Rows are points. Each copy is the shape, with its points in the same order, turned, moved and blurred by noise. Is it also mirrored, or only turned?
(in the rows, 128 means zero)

Shape, 6 rows:
[[154 149 182]
 [106 148 160]
 [104 123 120]
 [101 109 126]
 [ 91 158  85]
 [176  92 140]]
Copy 1, 6 rows:
[[189 107  92]
 [159 150  90]
 [121 150 116]
 [110 145 106]
 [128 188 149]
 [131  71 125]]
Copy 1 is: mirrored
Copy 2:
[[190 150  85]
 [148 126  79]
 [127 126 124]
 [126 114 124]
 [ 80 153 114]
 [190 144 159]]
Copy 2 is: mirrored
Copy 3:
[[ 57 156 132]
 [ 82 123 106]
 [128 115 118]
 [138 122 105]
 [133  66 131]
 [128 183 153]]
Copy 3 is: mirrored

Shape (7 x 4):
[[100 173 106 111]
 [132  99 110 142]
 [166 161 166 127]
 [127 126 141 153]
 [198  96  93 122]
 [104 112 133 116]
 [146 167 176 125]]
Copy 1 (7 x 4):
[[ 73 116 111  94]
 [137 149 146 132]
 [ 98 195  78 123]
 [116 159 115 155]
 [159 201 155  91]
 [136 126 104 127]
 [ 94 180  69 135]]
Copy 1 is: mirrored
Copy 2:
[[109 164 111 150]
 [113  84 130 116]
 [185 137 107 111]
 [156 113 153 126]
 [130  66  71  99]
 [108 134 148 105]
 [189 158 116 114]]
Copy 2 is: only turned

Shape:
[[131 137 129 113  72  97]
 [ 73 112  89 146 103 158]
 [119  76 148 140 162  74]
 [108 124 146 120 124  84]
 [131  63 143 124 155 160]
 [ 96 121 131  81  87 102]
 [134  63  93  65 125 131]
 [149 136 110 145 172 135]
 [118 144  99 137  96 135]]
Copy 1 (9 x 6):
[[128 135 156 129  72  96]
 [ 91 116  95 160  85 169]
 [106 108 122 188 160  66]
 [116 102 130 143 114  81]
 [ 88 154 116 160 181 133]
 [ 98 131 117 112  81  88]
 [105 199  84 141 128  97]
 [168 117 114 162 158 138]
 [137 126 129 144  82 145]]
Copy 1 is: mirrored
Copy 2, 9 rows:
[[154 156 142 104 118 124]
 [141 152  50 128  79 161]
 [144  47  96 128 124 101]
 [136  97 137 125  98 122]
 [130 110  56 147 179 128]
 [142 130 149 113 122 158]
 [137 106  87  78 172 169]
 [ 80 127  66 113 129  91]
 [127 167 104 108 103 128]]
Copy 2 is: only turned
Copy 3 (9 x 6):
[[193 132 164 114 109 162]
 [120 111 154  75 123  97]
 [135 119 143 201 148 126]
 [160 144 150 159 112 136]
 [ 83  91 131 145 144 162]
 [156 153 188 120 105 156]
 [110 131 189 118 181 178]
 [134 137  80 128 161 138]
 [164 131 131  85 125 130]]
Copy 3 is: only turned
Copy 4:
[[134 124 109  74 172 103]
 [127  74 124 100  83 119]
 [118  86  97 168 187 158]
 [117 108 113 108 177 149]
 [122  97 154 187 140 111]
 [141  93 146  75 176 124]
 [195  84 161 144 161 107]
 [139 154 115 158 119 153]
 [136 124 111  89 115 115]]
Copy 4 is: only turned

Shape:
[[158 152  90 123 140 166 135  86]
 [ 93  67 169 155 160 169  93 110]
 [147 142 169  81 142 105 158 162]
 [141  83  74  71 169 134 174 137]
 [132  83 115  76 111 132 102 103]
 [100 109  89 156 113 103 108 161]
 [112 160 146 142 119  94 142 119]
 [143 116 123 163 137 159 105 180]
 [114 146 106 145  88 114 158 115]
 [137 128 128  79 101  83  82 118]
 [132  80 109 149 122 102 122 118]]
Copy 1, 11 rows:
[[164 170 160 136 130 159 146 121]
 [ 74 131  97 142 171 118 149  66]
 [112  96 163  95  84  88 130 156]
 [ 81 120 206 144 121 176 142 160]
 [112  94 130 110 135 175 109 116]
 [114  92  88 170 135 140 158 172]
 [152 114 122 132 144  79 127 160]
 [106 122  98 152  92 125 188 116]
 [174 104 134 173 138 116 129 157]
 [139  88 107  76 131 154 105 161]
 [122  85 124 147 164 152 164 135]]
Copy 1 is: mirrored
Copy 2, 11 rows:
[[108 132  64 126 130 155 126 146]
 [128  76 152  90 133 174  89  64]
 [145 161 154 187  83  97 106 110]
 [144  82  86 153  73 106 187 121]
 [197 119  83 104 108 131 115 105]
 [143 106 152  89 170  81 148 134]
 [132 183 153 128 148 122 134 119]
 [113  77 152 130 155 112  99 148]
 [152 155 140 115 158 138 160 146]
 [197 162  95 125 128  81  95 110]
 [170 113 124 133 166 117 148 102]]
Copy 2 is: mirrored
Copy 3:
[[144 121  84 141 126 155 147  98]
 [ 28 156 133 182 113 158  82 160]
 [ 98 130 111 128 147  43 112 109]
 [ 83  62  81 110 160 118 155 146]
 [ 58 140 129 112 151 139 156 111]
 [116 124 169 116 194 161  91 147]
 [136 157 153 144 126  96 113 156]
 [110 138 117 134 165 145  47 102]
 [151 148 137  83 125 127 119 146]
 [ 94 151 166 122 164 103 152  93]
 [ 96 105 169 118 139 154 108 142]]
Copy 3 is: mirrored
Copy 4:
[[116 114  91 158 129 127 143  99]
 [135 100 168 157 118 165 206 201]
 [168 192 145 105 165  95 166 131]
 [223 130  93 139 149 144 123 129]
 [175  84 139  96 116 123 166 126]
 [127 133 135  89 109 149 101 186]
 [102 176 130  87 136 145 161 135]
 [121 135 140 151 126 103 124 199]
 [111 157  89  85 104 139 144 138]
 [141 112 167  59 136 110 145 109]
 [138 105 113  88 143 149 147 177]]
Copy 4 is: only turned

Shape:
[[135 130  76 142  64 186  92 116 116]
 [160  86 114 156 152 117 165 114 142]
 [133 134 107 122  96 177 111  98  67]
 [147  87 141  85 145 115 144 174 110]
 [175 120 144 123 149 112 195 164 136]
 [172 132 146  83 115  73 133 124 133]
 [ 98 112 122 117  97 167 135 107 142]
 [ 85 128 114 158 106 122 128 132 118]
 [144 149 159  99 119  86 113 138 134]
 [142  96 138 160 120 164 138 110 121]
 [148 168 138 100 173 127 133 150 120]
 [ 86 130 127 154  63 162 136 121 107]
 [104 164 195 127  80  80  75 156 152]]
Copy 1 (13 x 9):
[[181 147 169  35 147 137 137 102 152]
 [149  66 118 128 110 106 129 128 127]
 [168 144 159  46 130 151 168 129  98]
 [134 133 151 161 102 125 158 171 145]
 [110 110  97 146  76  83 162 139 143]
 [102 143 111 117 105 115 102 186 129]
 [119  97 172  72 124 160 146 118 149]
 [129 114 133 104 179 156 149 109 131]
 [ 90 157 124 126 123 131 102 156 124]
 [158  97 138 101 103 153 146  98 118]
 [ 89 149 148 128 114  82 155 135  93]
 [134 122 131  61 156 186 167  98 149]
 [ 66 195 121 130 156 181  84 111 133]]
Copy 1 is: only turned
Copy 2, 13 rows:
[[186 140  60 105 136 203  96 144 112]
 [ 86 136 100 148 166 149 153 109  77]
 [149 121  64  88  86 174  97 140 116]
 [ 78  98 136  88 173 139 144 162 119]
 [ 56 119 119 116 183 161 166 101 143]
 [115 160 139  84 152 138 198 148 141]
 [164 114  64 121 154 128 116 117 118]
 [134 145 101 149 126 130  99 134 129]
 [134 144 150 102 135 140 176 141 151]
 [123 105  77 144 129 163 141 119  91]
 [108 121 154  87 145 155 138  88 142]
 [155 127  56 142 122 141  92 149 151]
 [188 131 166 143 117 128 173 167 193]]
Copy 2 is: only turned
Copy 3:
[[114  71 100 128 105 160  53 116  64]
 [ 81 134 148 111  79  88 140 130 115]
 [109 119  69 109 100 133  55 153  77]
 [121 149 136  76 132 129 126 157 155]
 [116 129 135  83  74 100 158 170 161]
 [128  99 125  93 152  81 147 187 129]
 [138 107 137 101  96 107  53 119 105]
 [125 120 111 157 107 108  80 116 139]
 [161 108 117 119 150  90 134 173 124]
 [119 133 105  97  78 108 103 109  90]
 [153 148 122 126  97 119 127 203 124]
 [137  97  76 124 101 107  47  99 125]
 [217  90  98 143 169  87 128 120 134]]
Copy 3 is: mirrored

Shape (17 x 11):
[[114 153 162 101 135 139 101 120  95 158  93]
 [151 154 153  88 101 128 114 155 127 159 150]
 [157 122 123 120 116 117 159 149 141 132 181]
 [110 175  82 115 114 131 129  85 182  92 145]
 [162 108 122  88  98 154  95 147 124 124 160]
 [109 189 162 120 138 202 153 125 129 132  65]
 [ 88 159 131 149 167 149 132 122 162  75 166]
 [ 56 135 101 115  85 126 136  89 191  92 163]
 [145 140 165  91 134 151 149  93 103 146 100]
 [122 148 150  90 106 120  95 119 116 152 121]
 [119 143 137 104 116 118 137 159 131 128 148]
 [ 83 173 167 180 162 182 140  75 183 135 130]
 [ 82 145 124 142 171 192 165  99 152 163 120]
 [144 108 102 170 178 119  78 148 179  87 114]
 [163 126  92 100 120 124 128 157 181 117 145]
 [158 107 119 159 104 108 113 167 150  95 145]
 [ 90 177  68 173 131 154 120  95 161  91 129]]
Copy 1:
[[162 118 170 140  82 138 122 131 121 135 177]
 [142 123 138 140 140 166 115 105 179 130 192]
 [118 143 100 133 152 173 131  90 171 123 130]
 [135  60 134 112 196 118 136  97 117 163 115]
 [127 148 115 115 161 126 124 129 160  92 185]
 [229 119 168 113 100 142 133 138 127 168 116]
 [137 134 109 108 157 136 158  82  75 184 113]
 [ 84  90 133  97 191 136 105 127 111 185  99]
 [172 127 182 151 110 146 147 144 147 113 129]
 [128 108 162 142 122 137 117 127 146 133 181]
 [127 133 124 142 133 149 100  98 151 153 149]
 [158 103 162  72 122 181 190 107  81 186 102]
 [177 115 163  84 119 193 135 113  81 142  83]
 [120 120  97  79 108  72 149  44 104 118 131]
 [130 121 111 107 167 126 118  70 170 111 132]
 [106 132  71 101 125 109 139  92 166 133 144]
 [152  58  93  86 156 128 138 104  76 164 105]]
Copy 1 is: only turned
Copy 2:
[[127 150 127 195 170 133 112 133  96 132 121]
 [136 139 157 158 139 146 146 161 116 128 176]
 [129 108 143 104  97 108 146 153 150 117 166]
 [190  86 106 116 165  85 164  76 111 111 141]
 [136 174 173 128 122 131 174 121 126 151 143]
 [150 126 135 140 183 118  37  92  86 144 139]
 [185  95  87 131  97 118 106  62 124 112 141]
 [206 110 125 100 157 104 165  79 148  52 125]
 [114 165 119 167 159  98  93 143 109 128 126]
 [142 146 148 175 172 131 146 142 111 113 141]
 [142 116 157 140 128 142 130 123 144 105 171]
 [219 114  63 130 133 122  63 111  87 113 115]
 [192 122  98 136 148  96  58 122 143 145 115]
 [136  98  70 102 115 187 164  92 134 168 112]
 [143 113 136  92 144 128 178 113 151 147 159]
 [115  98 131  83 107 163 167 137 118 116 134]
 [193  54 116 116 151 110 137  75 106 133  84]]
Copy 2 is: only turned

Shape:
[[108 128 175 159 164 116 133 108  95 142 105  99]
 [ 88 148 111 129 181 127 122 153  91 106 144 126]
 [ 83 170 101 144 150 153 157 155 139 112 121 159]
 [ 98 148 105 124 118 161 103 162 155  98 185 161]
 [129 139 199 100 125 101 108 108  75 156 100 160]
 [ 88 127 156 107 114 146 115 133  93 147 107  94]
 [146 108 143  96 118  82  64 123 149 194 148 153]
 [172  76 110  84  99 132  49 154 135 136 140 166]
 [ 97 135 104 146 122 125 132 107 118  83 122 133]
 [ 78 148 166 106 153 123 125  91 104 145  88 104]
 [103 158 149 135 143 139 155  93 107 128 117  99]
 [ 97 115 164  98 158 140 155  78  85 146 136 125]
 [168  77 139  82  99 110 104 186 164 133 154 154]
 [ 84 103 119 157 120 158  90 173 165  93 176 186]
 [116 140 160 130 177 163 128  94 107 150  86 123]
 [126 128  93 162 102 151 105 171 122 151 180 179]
 [127 164 160 128 142 150 109 121 118 108 147 118]]
Copy 1, 17 rows:
[[137 133  92 119 108 139  99 183 147 160 127  79]
 [ 90 152 115 137  66 116 134 135 173 166 120 112]
 [103 162 141 121 102 140 190 130 172 138 111 124]
 [105 148 176 165  60 148 148  96 146 125 127 159]
 [125 103  81  92  69 120  86 178 125  89 146  90]
 [166 138 125 132  97  97 102 167 164 128 144 119]
 [134  58 111 105  58 132  69 114 110 114 105 165]
 [ 99  95 131 118  77 108  72  77 103 106 175 200]
 [108 134 123 142 102 123 157 107 134 147 146  84]
 [172 139  84 100  87 102 128 178 149 144 127  90]
 [143 149  92 141 116 119 146 163 144 135 119  85]
 [137 176  89 109  93  99  99 153 134 124  97  85]
 [111 103 112 132 101 163  72  77 148  82 147 193]
 [100 155 199 130  65 183 116  84 136 147 135 147]
 [140 163  81  94 106 117 132 184 118 153 131 120]
 [ 74 109 196 149  99 151 118 125 135 127 107 157]
 [126 145 110 159  71 144 133 161 135 130 142 122]]
Copy 1 is: only turned
Copy 2:
[[106 134 123  89 111 153 112 159 138 116  79 121]
 [151 163  94 155  89 160 128 171 130 151 126 146]
 [191 176 125 133 140 163 151 181 101 163 138 116]
 [180 158 106 161 110 112 124 179  49 188 156 152]
 [133  57 124 122  95  99  87 173 147 135 105  84]
 [ 92 104 138 110  88 147 137 183 109 138 142 117]
 [153  67 123 170 113  55 114 160 109  93 123 165]
 [119  86 105 193 123  39 150 154 102 177 147 161]
 [135 169 128 146 132 143 108 127 110 154 143 113]
 [129 106 146  88 103 153 103 170 152 113 139 124]
 [142 124 140  93 107 173 112 139 113 131 120 117]
 [141 114 108  80  67 132 116 133 146 125 139 112]
 [133  77  56 174 155  68 154 156  77 151 150 153]
 [161 194  87 154 135  76 121 197  61 178 153 138]
 [148 116 145  70 103 135 132 157 160 158 106 134]
 [161 161 125 183 102  86 162 174  52 160 108 124]
 [147 116 117 117 101 152  92 156  90 174 112 147]]
Copy 2 is: mirrored
Copy 3 (17 x 12):
[[160 101 175 103  87 113 126 101 160 124 130  90]
 [210 123 140 152 149 129 112 107 174  99 116 103]
 [173 169 141 180 145 152 151 107 138 119 106 105]
 [183 180  92 163 168 117 122 174 130 107 111 100]
 [128  91 176  55 120 133 139 137 125  75  86  94]
 [147  91 154 112 127 135 154 155 162 116 141  67]
 [136 130 101  44 149 135 105 148  87  84 161 112]
 [121 116  97 110 164 115  90 202  92  70 155 153]
 [150 130 148 165 128 145  93 136 143 138 102  96]
 [175  90 175 105  98 162 147 124 139 112 126  65]
 [172 121 173 120  99 144 137 128 159 155 114  86]
 [180  76 158  95 117 130 148 127 126 150  89  96]
 [106 130  51 105 137 117 126 182 124  82 135 153]
 [151 176  84 181 158  79 104 152 107  89 110  90]
 [176  99 196 118  94 131 158 125 117 121 133 105]
 [133 176 117 139 204  89 115 138 128 113 129 123]
 [187 143 157 113 111 118 123 167 158 115 110 102]]
Copy 3 is: only turned
Copy 4, 17 rows:
[[120 126 109  95 129  91  75  87 124 121 117 125]
 [137 101 109 140 133  84  71 163 110 108 159 101]
 [126 119 120 156 133  56 112 162 103 139 196 139]
 [148 119 129 186 119 115 138 181  87 160 178  94]
 [ 82 169 120  48 141 118 119 120 118 139 125  79]
 [ 96 140 148 124 158 115  96 125  87 118 109 123]
 [148 122 163  76 159 176 153 110 133 159 160  72]
 [132 115 167 111 113 202 178 179 133 132 149  98]
 [151 114 110 120 114  81 129 151  74 118 146 140]
 [116 160 133  84 159  99  68 107  83 113 141 127]
 [136 148 101 118 152  73  97 113 100 123 129 141]
 [111 154  71 102 168 124  93 105  95 102 142 121]
 [124 126 172 145 114 164 196 132 149 112 163  78]
 [130  88 126 182  73 131 144 155  81 165 194  98]
 [113 160 106  97 138 117  62 123 125 135 146 158]
 [123  70 116 157 136 122 160 172 126 185 159  98]
 [147 160 114 142 124 103  97 144 112 147 122 103]]
Copy 4 is: mirrored
